Each wall is flat, endless, passes through zero and stands at right angles to its row. A trip goes straight from one point to another. List the walls that it crosses, first one first.

Walls:
(1): [13 -32 12]
(2): [-41 18 -7]
(3): [43 -42 -36]
(4): [11 -3 -31]
(5): [-10 23 20]
Trips:
[21 -33 4] to [-4 -4 -14] -> 2, 1
[4 18 5] to [-30 42 -16] -> 4
[9 -17 15] to [11 -9 -4] -> 4
[4 8 12] to [38 -24 -14] -> 1, 3, 5, 4
[-25 3 49] to [-9 20 60] -> 1
[-12 1 -2] to [-21 18 -3] -> none

Walls:
(1): [-3 -15 -35 -2 -3 18 -8 -12 -8]
(2): [1 -43 -6 22 -18 29 13 -8 -11]
(3): [4 10 -4 -3 -23 -20 45 29 -49]
(4): [8 -18 -14 28 -12 -11 -4 -11 -15]
(5): [33 -18 -7 26 -28 0 -7 -3 -13]
Trips:
[33 42 -33 -11 25 -2 11 15 -17] to [0 18 11 -8 30 -43 -15 12 -8] -> 1
[48 23 -13 20 -31 45 20 -2 3] to [-6 -13 -15 4 -5 8 -18 20 -13] -> none
[-2 -9 8 -6 -12 6 -14 27 -48] to [9 -20 -11 -43 39 -22 -30 -40 3] -> 2, 5, 3, 4
[1 28 11 20 19 -17 -8 -34 36] to [-30 -25 30 3 19 -7 -17 47 17] -> none
[-33 -2 14 19 -35 4 8 21 38] to [17 38 21 7 -5 49 -6 -1 13] -> 2

Walls:
(1): [18 4 -16 14 4 -21 57 -49 13 -36 -6 -3 -8 24]
(2): [-7 -33 -19 -21 20 -39 9 -39 -6 -18 11 -9 -8 15]
(3): [-12 0 7 -14 15 -7 7 9 -39 -25 7 18 19 -18]
Trips:
[-34 -53 -10 -27 -8 0 1 -6 -11 6 38 -45 -2 -22] to [-31 8 1 20 38 -32 14 14 4 13 19 15 12 24] -> 1
[-13 -19 -20 12 3 17 18 -45 32 -6 -15 -30 20 -53] to [10 -12 8 -11 30 -17 16 -11 3 -14 18 -6 0 -15] -> 3
[17 -47 -7 18 4 45 -39 10 -30 -31 31 -3 -4 -30] to [9 18 2 -2 32 -20 -10 17 5 -13 16 -8 0 18] -> 2, 1
[21 26 25 3 -24 -10 22 -60 14 -6 23 -7 -17 -17] to [-37 18 11 24 -21 -6 4 -8 -16 2 48 -21 3 -17] -> 3, 2, 1
[-34 17 34 15 10 -6 -5 9 3 -3 17 1 3 1] to [-23 28 5 17 36 14 32 -18 -1 -16 0 18 -10 14] -> 1, 2

Walls:
(1): [12 -1 -15 -2 -2 20 -28 -8 29 18 -6 -18 -14 22 3 5 12 3 6 13 23 10 -11 0 14 1 -18 -9 -23 -1 -3 -2]
(2): [-2 -11 9 -9 -7 25 21 20 -6 22 10 5 23 4 -15 -11 15 8 5 8 -11 -33 -11 17 -12 -3 -2 -17 -10 19 -5 -14]
(3): [-17 -10 18 13 7 4 28 14 -7 -9 -5 39 -3 15 -31 -7 6 30 -11 7 4 10 11 -4 -18 18 31 -4 -30 -12 29 -29]
Trips:
[19 -13 7 14 1 22 1 -21 25 19 -5 8 12 -8 5 -7 14 -9 -1 14 10 -4 14 0 -6 22 -22 18 1 -3 5 -2] to [5 -22 -16 0 -10 -1 9 -24 5 8 10 -24 8 1 5 -18 23 20 -4 -1 -4 4 2 0 7 -6 14 -1 8 1 -5 2] -> none
[-22 -3 -6 -16 13 17 6 -13 -4 13 -33 6 17 7 3 -4 28 8 -1 -14 -4 -10 -17 13 -16 11 11 -6 6 20 3 20] to [0 -6 -8 -22 8 -2 40 -3 15 -17 -14 -8 29 -1 6 -3 12 -34 4 3 9 10 12 -37 8 -17 13 -29 -3 -18 1 -1] -> 2
[-3 2 -2 -6 -25 -3 -26 17 -14 27 17 0 -23 -10 15 20 5 -16 11 -1 -16 -7 31 -9 -11 4 -12 -2 -60 -7 -13 5] to [-9 20 -20 -14 8 7 -13 4 10 -8 5 7 28 3 -17 9 -19 14 -5 -4 12 16 -4 6 12 6 -9 -9 -21 20 24 -21] -> 3
[-7 34 -13 8 5 -15 -2 -23 -5 21 8 17 -5 -1 2 -18 -13 -10 8 36 1 -10 25 0 -8 25 30 20 -19 -21 -3 1] to [2 -8 -5 9 -7 -7 22 0 29 5 17 -3 5 -7 5 23 11 7 -10 13 -20 9 -11 -7 29 5 28 -1 -1 -8 17 -30] -> 1, 2
[-6 5 -34 3 -15 1 -6 3 -11 -9 7 4 -17 -13 10 -3 7 0 -24 -8 -3 -27 -19 5 9 -12 10 14 15 -5 4 -8] to [10 -9 -6 -8 -5 -1 0 -6 -7 -13 21 5 23 0 13 11 -28 6 13 -17 14 -17 6 -2 14 4 -10 -9 -12 -2 30 6] -> none
[-27 20 19 10 3 4 -4 9 -3 12 -7 -37 -8 -31 7 4 2 -28 -4 -3 10 6 9 10 27 11 -19 1 -6 23 11 -2] to [-4 -27 18 8 -4 -5 -15 12 5 -6 9 9 5 -4 -12 -7 3 3 -4 4 -7 0 16 1 11 -5 13 8 24 38 8 11] -> 1, 2, 3

Walls:
(1): [-15 -30 18 13 -10 -3 30 -5 -10 -13 -21 17 -40 4 0 -7 -6 -2 6 -25 -25 18 -16 36 2 -1 -12 -3 21 14 7 -1 4 6 24 -10 -24 -12 1 19 -9 2 -29 -22 -9 3 2 -12]
(2): [-7 16 29 -1 12 16 -16 5 17 8 7 17 14 24 12 8 -10 -26 6 2 8 -16 10 -22 2 3 -3 32 -24 41 -11 8 15 12 -24 -3 24 -28 -11 -35 18 0 -5 -22 -28 -5 6 23]
(3): [-44 3 20 -12 -1 5 31 -32 1 -1 21 -16 21 -13 -11 12 22 -1 -1 -8 -21 -17 -16 6 49 -2 -13 26 19 -8 19 12 11 -25 -1 -6 25 19 2 -13 7 9 -6 -19 -9 12 -5 -34]
(4): [-15 35 3 -6 -9 43 3 4 -13 -26 -12 13 25 -29 11 6 -8 -9 60 -12 5 7 -28 2 28 13 -27 9 -24 18 -18 24 3 29 -36 -26 17 -5 -9 12 -51 -5 -20 -8 -8 -14 10 -2]
(5): [18 -13 -5 -8 2 17 -12 11 26 -4 24 24 9 11 19 -24 0 6 -12 -10 -26 -3 -22 3 0 -22 -6 18 7 25 -13 19 9 17 13 -14 17 4 -12 -19 -3 -17 42 40 4 -35 9 9]
(6): [-17 42 4 27 -1 12 -10 -8 1 -22 0 -17 12 18 -10 26 30 -19 12 -1 -16 23 -9 -7 -26 -1 -15 -2 7 -26 20 5 -2 1 -39 3 25 -3 7 -1 27 -8 -9 -12 6 -5 19 30]
(7): [-7 17 18 -15 39 -16 8 17 -17 14 5 1 12 21 -16 -7 5 4 -25 13 10 2 10 -23 -8 18 -21 -12 9 19 14 -13 22 9 -10 -16 29 -10 27 -24 -17 -34 -3 13 19 -12 -2 -24]
(8): [5 -9 22 4 -2 -33 -17 -9 -4 -5 8 -4 -13 -29 24 3 12 -19 11 -17 29 -12 -14 23 -32 11 7 -26 -1 20 21 22 21 7 8 15 25 -1 7 13 13 15 -1 -14 13 -22 -3 22]
Trips:
[-10 21 2 -6 -4 19 20 10 -23 -8 -2 5 3 19 -1 6 20 36 -21 14 -12 5 6 -23 -7 9 11 6 -3 -15 0 11 -11 -24 -25 -17 20 -40 -19 2 18 -6 5 -2 3 7 -8 23] to [4 3 -21 -19 -10 -14 -11 18 30 19 -29 20 1 -3 -14 -27 -13 -29 -12 5 3 7 -16 -5 8 8 -9 1 0 -35 -13 -1 -4 -3 -8 25 11 -15 15 32 4 4 -19 -1 -5 27 -32 -8] -> 3, 2, 7, 6
[32 -33 7 -6 13 -41 19 -6 4 -5 -2 -16 -18 3 -10 -21 -2 1 7 0 -31 -4 -15 33 -3 7 22 5 3 -28 -17 48 26 32 22 4 -9 10 2 -33 5 10 -12 18 -5 1 6 16] to [4 10 -3 -22 -22 -17 0 -53 21 -17 -27 -5 -29 10 -7 19 -10 -5 20 13 -17 -6 -10 5 21 7 -7 22 7 15 11 -36 20 -24 3 6 -20 5 8 -21 -5 -24 -8 31 -22 11 -1 -17] -> 3, 8, 5
[-2 3 -9 -27 0 10 4 -4 24 -4 -7 11 18 7 11 -41 56 -3 -20 25 -14 3 3 14 38 13 26 1 0 -6 -1 3 38 23 -6 7 -15 -19 -19 -5 -30 26 10 -15 5 -14 -5 13] to [11 9 -12 0 -16 13 21 16 -11 -17 -4 25 -3 21 -14 -19 2 22 -8 16 -6 2 -6 22 -12 -15 -10 13 -15 14 -17 -4 0 2 7 0 28 -27 -23 -12 10 -10 -7 16 4 -1 16 -51] -> 7, 1, 3
[42 9 15 -11 -11 4 -6 -1 13 0 -27 6 1 23 -11 20 17 -22 -12 20 -11 0 8 -27 -1 4 1 -2 3 13 3 9 3 -13 3 1 -12 -20 -7 -12 3 -24 20 26 18 -11 -19 22] to [4 50 15 23 13 7 -1 -28 0 3 2 9 -8 -14 -26 16 -25 -10 -9 -20 26 0 5 12 -13 2 10 -13 -6 5 25 9 6 -4 7 5 -2 -3 -6 9 -31 -27 20 33 -25 22 3 32] -> 8, 4, 5
[7 -23 -16 -4 -6 1 -4 4 -3 21 -36 13 0 10 -14 3 0 7 13 -16 13 -9 5 -22 21 35 -8 6 -20 -9 8 8 -16 0 39 30 -17 -11 6 28 8 -9 25 1 -7 -14 6 -2] to [-22 10 -33 41 27 -17 -43 1 -6 14 -25 3 -42 14 17 -2 16 -7 5 -33 10 17 -10 -8 4 5 9 -37 -1 22 0 -25 -9 -13 16 2 -22 -23 -24 5 13 13 -6 -1 3 -7 -18 24] -> 8, 6
[-8 -26 6 -37 18 -1 -25 12 25 -19 21 19 9 50 -3 13 28 -35 11 38 -7 -3 -41 11 13 27 13 -3 17 -14 -27 0 9 -13 18 -23 -6 -15 -23 -12 23 20 23 -6 36 -13 -14 -5] to [-3 -6 1 1 -16 17 18 2 -2 -8 10 33 5 -18 17 -13 -27 -22 29 7 7 38 -23 35 -4 -29 -9 -30 27 18 -38 2 -17 -21 29 4 -3 18 -1 19 -16 24 2 25 7 2 13 -9] -> 6, 7, 1, 2, 4, 3
